Each point is reached from the start by the listed moves, each made once or not at all, plus a little noise. Is the number of moves made odd or even? Then give how often each move was made.

Moves:
(1): [ 0.85 -0.32 -0.31  0.45  0.41]
(2): [ 0.04  0.44 -0.14 -0.14  0.06]
Start: [-0.06  0.06  0.12 -0.07  0.24]
Points:
[-0.02  0.15  0.18 -0.09  0.23] => even (0, 0)
[ 0.74 -0.28 -0.17  0.36  0.68] => odd (1, 0)
[ 0.87  0.17 -0.27  0.27  0.72] => even (1, 1)
[ 0.03  0.49 -0.05 -0.11  0.31] => odd (0, 1)

Moves:
(1): [ 0.59  0.03 -0.03  0.39  0.34  0.05 -0.30 -0.31  0.42]
(2): [-0.15  0.16 -0.33  0.60 -0.43 -0.50  0.04 -0.14 -0.08]
(3): [ 0.04  0.28  0.00  0.12  0.21 -0.05  0.28  0.54  0.03]
(4): [-0.42 -0.03  0.03  0.55  0.47  0.06  0.10  0.03  0.04]
(5): [-0.10  0.32 -0.02 -0.12  0.02 -0.05 -0.06 -0.16  0.21]
(6): [-0.02  0.16  0.06 -0.15 -0.28  0.74  0.05 -0.27  0.00]
(7): [-0.12  0.35  0.26  0.21  0.38 -0.09  0.53 -0.10 -0.41]
(8): [ 0.26  0.02 -0.51 -0.45  0.48  0.16  0.17  0.14  0.00]
Start: [ 0.26 -0.10 -0.26 -0.10  0.03 -0.01 -0.26 -0.01  0.19]
Points:
[ 0.48  1.03 -0.44  1.07  0.54 -0.69  0.28 -0.12  0.35] => odd (1, 1, 1, 0, 1, 0, 1, 0)
[ 0.27  0.30 -0.25 -0.17  0.03  0.69  0.10  0.34  0.26] => even (0, 0, 1, 0, 0, 1, 0, 0)
[ 1.17  0.40 -0.74 -0.23  0.80  0.93 -0.09  0.16  0.60] => even (1, 0, 1, 0, 0, 1, 0, 1)
